Each row of a before or after table is a point. One or more steps were done to the points. Then noise was added and the rows were shuffled. The steps act on how far a point lies along the listed directions, d1 being the first. What was done? A step turns or swaps two directions, mirrors them in a line or flattens them onto one, adds a multiple of one to another, or multiplies one. Angles are multiples of 10 degrees, from the lower direction toward the higher: turns from -170 to 170, lines from 10 to 170 but not 90. Use the fewest steps. Two steps may share a direction if one is a turn and the other turns, adds or multiplies; they go together, in the order done. Otherwise the lowest direction goes first.

Directions:
(1): [52 30]
(2): [-30  52]
Before (11 x 2)
[[  8 -44]
 [ 29 -41]
 [-15 -27]
 [-55  49]
 [ 18 -45]
 [  0 -23]
 [-40  13]
 [-10  89]
 [-41  71]
 [-43   6]
 [-49  67]]
After (11 x 2)
[[ 13  77]
 [ 30  26]
 [-24  87]
 [ 34  67]
 [ 24 -20]
 [ 23  80]
 [  2 -50]
 [  6 -43]
 [  7 -21]
 [-12 -49]
 [ 39  19]]
Steps: mirror d1 and d2 in the line at 70 degrees

Directions:
(1): [-40 -62  19 -36]
(2): [-52  46  48   5]
(3): [ 47  14  43 -53]
(4): [-24  31 -51 -54]
Before (13 x 4)
[[-33  45  12  46]
 [ 27  16  -4 -26]
 [ 59 -27  30  23]
 [ 78  30  14  43]
 [  8  72 -18  16]
 [-17  -9 -19   7]
 [ 18 -49  27  14]
 [-12  55  32 -40]
 [ 82  13   5  17]
 [-18  47  40 -50]
 [-24  28  17  70]
 [ 40 -37  -2  61]
 [ 16   8   1 -41]]
After (13 x 4)
[[  22   13    0  -17]
 [ -28   20  105  -14]
 [  14 -106  -28    8]
 [ -62   -9   32  -53]
 [-108   61   25   18]
 [  34  -73  -10   45]
 [  -3 -103   15    5]
 [ -23   -8  -42    7]
 [  77  -79    2   15]
 [ -15  -26  -35   -2]
 [  51  -21  -10   47]
 [ -55   39   95  -27]
 [-105   50   26    4]]
Steps: turn d1 and d3 by -170 degrees; multiply d2 by 2

Directions:
(1): [-38  -6 -58  -5 -21 -73]
(2): [-50 -64  26 -11 -51  26]
Before (12 x 6)
[[ 37  -1  74   8  21  93]
 [ -8 -29  29 -15 -44  17]
 [ 14 -36 109  -3   2 102]
 [-17  -6  -2  12  11  40]
 [-34 -18  22 -15 -43 -11]
 [ 20   8  53  17 -17  91]
 [-33 -49  22  -6  -9  51]
 [-12 -23   6  19 -26  25]
 [-15 -29  20 -11 -13  -3]
 [-66 -39 -73  19 -34 -93]
 [ 69  73  35 -21 100  57]
 [ 35  39   1 -11  54  53]]
After (12 x 6)
[[  14   -8   32    4   30   67]
 [  76   69   17   17   68   28]
 [  25   -1   42   -9  -14   37]
 [   6  -16   34   -8    1   18]
 [  -9   -8   51  -11  -27   24]
 [  12   -5   13   22   -6   39]
 [  84   60   65   13   74   58]
 [  60   68   13   27   27   48]
 [  21   51  -49  -12   52  -10]
 [  38   91  -57  -24   91  -57]
 [ -83 -100    7   12  -67    0]
 [  -3   12   -8   15   25   33]]
Steps: turn d1 and d2 by 60 degrees

Directions:
(1): [  3   6 -19 -53  26   7  21 -44  98]
(2): [-36  37  62  -9  45  16   2  79  28]
(3): [ 14  60 -11 -78 -14 -60 -35  10 -28]
(4): [ 55  -5  26  22  65   0 -82 -27   4]
(5): [ 24 -29  -1 -21  77 -35  71   0 -44]
(6): [ 84   6  14 -37 -25  75  21  24 -12]
Before (13 x 9)
[[ 35  -4 -17  -9 -14  -3  27 -31 -13]
 [ -5  12 -12  11 -20 -23   6  10 -47]
 [  8   0  29 -16  47  86   3  14  79]
 [  0  -8  19  14  19  41 -42 -15  77]
 [-56  -7  11  17 -12   1  11  11  78]
 [ 62  -3 -35 -24  11  40  -4 -30  -5]
 [-56   3  36  34  31  10  16  16  21]
 [ 43  -6 -37 -17  24  -8  -5 -31 -59]
 [ 41  46  20 -43  25  33 -17  -2  57]
 [-47   7 -31 -56  33 -67  55  12  -4]
 [-39  25  36  21  10  29 -30  13  74]
 [-11  25  -7 -41 -24 -50  72  26 -48]
 [-32  -2 -14  15  -8  46 -17  21  46]]
After (13 x 9)
[[ -7  -8 -10  17  10 -17  29 -21   2]
 [ -3  33  -7 -60 -43 -12   3  16  43]
 [ -7   1   8  27  45  14 -17 -41  74]
 [-17 -18 -28  27  51  -7 -19 -38  17]
 [-32  26 -30 -28 -26   0 -36  12  29]
 [  6   4  -5  21 -25   8  19  18 -41]
 [ -7  46  12 -48  -5 -15   0  15 -14]
 [  0  42  19 -25 -16   3 -45  -5  48]
 [  4  20   2 -29  17 -14 -76 -28  59]
 [ 20 -24 -24 -52   5  37 103  25  -4]
 [ 18 -27 -15  27  49  14   7 -22 -35]
 [-16 -27   3  12 -27  14 120  32 -28]
 [-48  18  -9 -26  56 -26 -50 -32  68]]
Steps: multiply d2 by 0.4; turn d3 and d6 by 150 degrees; multiply d4 by 1.3

Directions:
(1): [-25  63  35  50 -72 -15  28 -48  10 -39 -34]
(2): [ 53  75 -64  17  -9 -20   5  34 -65  -6  29]
Before (13 x 11)
[[  7 121 -18  65 -92 -42  38 -14 -30 -42  -5]
 [-14  43  34  32 -39  15  19 -17  24 -18 -16]
 [-27  43  -4   2 -11  15  22 -21   1 -21  -7]
 [ 42  48 -45  15 -54 -21  -3  14 -57  -6  35]
 [-10  15   8  14 -33  -9   3 -14  15 -32 -20]
 [ 29 -39 -35 -45  57  15 -21  39 -36  48  49]
 [ -3 -36 -19 -22  54  -8  -4  24 -11  28  36]
 [ 18 -62 -34 -57  66  29 -20  37  -6   4  17]
 [-12 -80 -31 -45  53  45 -17  26  15  36  -5]
 [ 12 -62  -8 -31  63   6 -19  14  18  45  12]
 [ 21 -30 -25 -45  70  -7 -25  34 -20  29  58]
 [ -1 -70  14 -30  46  33 -23  22   0  11  35]
 [ 10  13   7  -8 -34  -9   7   3  -8 -26   5]]
After (13 x 11)
[[ 37  64 -42   3  12 -29  -2  23 -57  -2  55]
 [-72  10  78  43 -78 -12  33 -66  68 -35 -49]
 [-28 -22  49   2  -2  31   4 -12  51   6 -15]
 [ 14  30 -40   4  18 -22  10  26 -44   9  40]
 [ -1  -6  26 -14 -27  -4   3  -5   9 -25  -2]
 [ 46  61 -53   4  -6 -11   6  24 -75  12  43]
 [ -7  38  17  36 -91 -17  13 -37  -5 -27  -5]
 [-19 -30  17  -4  -7   2  -7 -12  33 -17 -19]
 [ 51  30 -68 -20  24   4  -3  42 -58 -19  25]
 [ 54  16 -56  -7  42 -13  -8  35 -37  32  31]
 [ 39  -1 -34 -11  30  16 -15  44 -52   0  54]
 [ 36   4 -89 -19  32  25  -8  52 -48  23  16]
 [-43   8  13 -13   3  26  18 -27  23 -12 -11]]
Steps: turn d1 and d2 by -70 degrees

Directions:
(1): [ 45   0  22  78  50 -31  -6 -90 -17 -22  10   0 -59  16]
(2): [ 40  23 -29  -1 -19  28 -27 -68  48   8 -96  12  61  -4]
(3): [-37 -92  63  -7  15  20 -16 -34  27 -60  23   5  63   8]
(4): [-17 -32 -25  35 -72  16  83 -39  58  18  28 -16 -27 -50]
(5): [  0  54  41  27  31  93  36  10 -38 -35 -12 -52  16 -53]
(6): [ -3  44  -4   1  87 -48  44   6  75  25  36 -15  57  -6]
Before (12 x 14)
[[ 59  34 -17  54  50  -8  39 -83  41  -6  -7   9   1 -17]
 [ 17   8 -41 -50  11 -22 -53  57   1  -2 -41  25  42  15]
 [-31  15  64   4   4 117 -16  -1 -63 -37 -13 -11  40 -46]
 [-29 -17 -12 -15   6  14 -29  27  53 -31   9  -3  35  26]
 [-26 -18  58 -56 -22  79 -75  42 -89 -59 -62   9  69 -13]
 [ 35  56   8 -61  11  54 -63  55 -59 -13 -61  -8   0  32]
 [-16 -49  67  22  19  30  13  -4  -1 -33  13   6 -10 -16]
 [-38 -27  55 -10  28  14  29 -17  31 -25   2 -21  63  -8]
 [ 22 -94 -37  26 -53 -43 -45 -89  55   1  -4  67 -48  21]
 [-45 -94  32 -68 -67  18 -16  35 -27 -44  13  -5   2   4]
 [ 13  63 -46  -9 -83  74  22  28 -45  26 -93  10 -30 -55]
 [ 22  -4   6  16 -23  14  22 -57  82  -5 -53   3  25 -20]]
After (12 x 14)
[[  45   30  -12   54   55  -17   43  -61   28   -8   20    6  -16  -16]
 [  21   67  -58   -7  -91   67   13   14  -33   36 -115   22  -26  -51]
 [  21    6  -43  -50    5  -16  -61   39   13   -3  -57   29   60   15]
 [ -13    3   49  -54  -26   91  -77   28  -83  -57  -91    9   84  -19]
 [ -37  -16   53   -6   25   23   32  -18   29  -28   -5  -27   63  -16]
 [  19   -3    8   15  -22   19   25  -54   78   -4  -50    0   22  -22]
 [  44   63    1  -64    5   55  -67   45  -52   -7  -76   -3    9   35]
 [ -20   31   58    8   -1  121  -15    0  -62  -27  -23  -11   36  -50]
 [ -15  -44   72   24   22   33   18    2  -11  -34   21    1  -15  -18]
 [   6 -110  -18   26  -47  -43  -39  -76   46  -12   20   63  -49   21]
 [ -26  -11  -11  -15    6   25  -33   18   60  -31   -4   -2   43   23]
 [ -34  -88   27  -68  -69   36  -20   19  -17  -45  -13   -5   20   -2]]
Steps: add -0.5 times d1 to d2; turn d3 and d5 by 10 degrees

Directions:
(1): [ -41   -4   42   28   32    7   46  -10  -62   20    2   -4 -108  -74
  -26  -18   -6   -4]
(2): [-35 -18 -21  12  24   1 -15  84  12   1   1   8 -15   9 -50  62  34 110]
(3): [-57 -69 -30  43  25 -22 -24 -41 -14  71   1 -13  15  61  -7 -48 -61  24]
(4): [ 69 -32  15  63  15  44  44  20  50  18  28  65 -25  13  62 -44  11  34]
(5): [ -30  -39  -38  -23   14  -17   23   33   63   -1 -121   24  -34    0
    4  -17   18  -51]
Before (12 x 18)
[[-32 -26 -22  38  27  18  22  49  18  13 -44  43 -68  21   0  -7  25  59]
 [ 65  14  51   3  -7  26  56 -17  27 -19  13  56 -23 -14  44 -18  21 -31]
 [-57 -34 -20 -20  36 -11 -27  41  -7  30 -54  -7 -47  17 -53  22   5  38]
 [ 13 -25   2  46  -9 -20 -20 -57 -22  57  60  -3  37   6  33 -56 -38 -19]
 [-53 -26  23  52  28  11  -7 -33 -28  34   7  -1 -15  21 -24 -26 -46  38]
 [ -4  44  30 -39 -30   6 -31 -58 -60  -2  50 -73  16 -24 -18 -11 -27 -67]
 [105  53  64  20   3  70  37  32  38 -55  44  73 -19 -28  78   1  59  36]
 [ 38 -18 -12  39  14   2  -8  48  52  -6  26  61  14  48  57  -1  32  56]
 [ 21  61 -21 -93 -50  21 -23 -22   1 -31  -1 -67  44 -22  -8  42  30 -65]
 [ 55 -27  43  91   6  50  32   2 -31  42 100  35 -45 -13  47 -40  -3  39]
 [ 30  66  14 -38 -38   1  -5 -63 -19 -32  39 -18  22 -34  17 -16 -22 -70]
 [ 31   8   2  -2 -26  29  20  14  37 -35 -33  49 -16 -19  15  32  39  -8]]
After (12 x 18)
[[ 38  15  62  27  -9  53  24 -44 -39  26  72 -15 -43 -39  26 -55 -16 -38]
 [ 46  53  32 -12 -26  17  23 -63 -19 -21  51  -1 -22 -49  27 -34 -18 -63]
 [  7  22 -12 -31 -36   9  -4   9  28 -46 -49  26   9  -9 -11  50  34 -17]
 [ 57   3 -25   5 -48   9 -64  -1  12   0  75 -10 117  80  30  15  -1  17]
 [-17 -50  -9  16  47  13  -3  50  21  39 -36  26 -63  33 -16   1  17  54]
 [ 55  94   6 -81 -41  13 -53  16  21 -95  15  -3  95  17  24  64  52  -3]
 [ -2 -15  -4  22 -14 -31 -36 -69 -22  45  49 -26  65  10  12 -43 -45 -30]
 [ 47  37   9 -52 -38  -6   5 -23  30 -44  -8  16  60  22  21  25  20 -50]
 [-23 -12 -55   6   6   3 -20  50  49  -8 -49  30  15  67   1  20  29  54]
 [-45  23 -38 -40  -6 -59 -69  22  -4 -31 -10 -19  54  42 -20  53  21  13]
 [ 13  40  34 -34  -7  46  46 -20 -36   2  10 -41 -85 -97  -4   2  32 -55]
 [-17 -29   8  55  17  12 -16 -19  16  32  19  12  31  58   7 -36 -38  50]]
Steps: turn d1 and d4 by 110 degrees

Directions:
(1): [ 31  24 -48  90  10  31 -39 -34  68 -38  23  19 -41   0 -77   8 -78  29
  48  20  45  -6  25   0]
(2): [  6 111  33 -18 -65 -25 -36 -35 -13  31  76 -12  26 -74  27  29 -21 -13
  -3 -36  40  42  25  27]
Before (14 x 24)
[[  29   12   -4   12    5   20  -26  -10   42  -15   -1    7  -16   -2
    -7    7  -24   20   19   -5   37    2    8   -6]
 [  14  -98  -66   64   75   32    5    6   47  -49  -71   33  -52   81
   -74  -31  -27   23   25   34  -30  -43    3  -23]
 [   2   37    3  -17    0    1    0    3   -9   10   29  -11   13  -29
     0   -2    7   -3    9  -13    9  -12    1    7]
 [ -23   76   38  -42  -28  -17    8   -5  -22   39   35   -5   43  -47
    40    4    9  -23  -28  -38    5   26    5   24]
 [ -15  -40  -27   46   22   34    1    5   36  -32    0   -7  -17   12
   -41   -6  -16   13   32   14   17  -31   15  -12]
 [  16  -94  -71  102  101   65  -21   -2   79  -76  -59    5  -58   94
  -110  -24  -56   38   35   56  -21  -44   -8  -41]
 [   4   42  -16    5  -38  -21   -7  -23   10    3   47   -6  -12  -43
    -8   -7  -22   -5    5  -38   13   28   -5   11]
 [ -29   27   34  -71  -26  -29    6    2  -47   53   11   -6   39  -31
    51    5   14  -16  -29  -24    2    3    1   17]
 [  21  -45  -45   58   29   12   15  -27   35  -56  -24   28  -32   36
   -52    2  -47   44    9   34    0  -18    9  -11]
 [ -10   56   11    8  -25   -9    1   -1  -49   22   35  -29   11  -45
    34    3   22  -25  -20  -33   30   22    2   12]
 [   7  -51  -42   91   47   48  -14  -24   33  -24  -36   35  -39   40
   -66   -8  -44   37    0   -1   12  -16   -8  -18]
 [   9  -64  -57   45   50   51   26    3   48  -36  -84   20  -29   45
   -73  -22   -6   13    7   14  -14  -59   -8   -6]
 [  -5   34   14  -38  -14  -10   -3    3    8   12   28    0   12  -26
    23   40    1    0    8   -9  -13   15    5   13]
 [   3   -4  -48   75   22   40  -22   21   40   -7   -4    4  -53   37
   -58   -5  -23   21   46   31   20  -24   20    1]]
After (14 x 24)
[[  39  118  -26   99  -17   29  -99  -78   77  -31   88  -11  -24  -42
   -86   32 -124   24   47   -6   67   33   47    9]
 [  -6  -60  -37    5   16   -5   29   11   10  -20  -21    0  -27   22
   -20  -32    8    5    3  -10  -29   -8  -31  -11]
 [  34  105  -22   62  -33   -4  -70  -67   45   -5   67   20  -21  -50
   -53   22  -88    8   36  -22   56   28   57   23]
 [ -10  -31   -1  -38   23    0   22   27   10    0  -19    3    3   14
    15   23   23    5    4    8  -41   -8  -10   -3]
 [  16   40  -22   89   -3   31  -46  -58   34   -5   27   29  -24  -19
   -55   17  -71   30    4  -29   50   17   14    4]
 [ -37  -46   12  -40   38    5   55   39  -19   14  -49    3   21   32
    25  -29   45  -14  -32   -3  -45  -19  -27   -6]
 [ -38  -38   21  -68   12  -17   33   25  -43   39  -35   -2   26   11
    45   -9   36  -11  -32   -8  -22  -18  -16    1]
 [   6   42  -37   75   -5   33  -38    3   41    2   26    0  -47    7
   -53    6  -37   17   49   17   38   -8   30   13]
 [  28  100  -24   45  -40   25  -36  -55   47    0   28    6   -2  -59
   -55   22  -56    2   15  -33   54    0   33   31]
 [  30   36  -24   58  -17   -3  -16  -55   36  -37   31   22  -20  -16
   -40   24  -69   38   14   10   35   13   30    8]
 [  -3  -16   -7  -16   30    9   21   21  -11    2   -6   -6    6    5
    -8  -17   22    2    7    3  -12  -28  -15   -4]
 [  -8   17  -17   45   -9   25  -17  -14   37  -21   38   -9   -8  -23
   -33   10  -35    7   37   -2   40  -11   29    0]
 [  27  -12  -10   14   18   24  -17   -1   42  -22  -18    9  -19   15
   -10   -1  -16   21   18    5   25   -7    3  -14]
 [ -20  -48  -10   11   30    8   39   34  -50   -1  -33  -25   -7   19
    22  -24   55  -19  -22   -5  -11  -12  -21  -10]]
Steps: mirror d1 and d2 in the line at 170 degrees
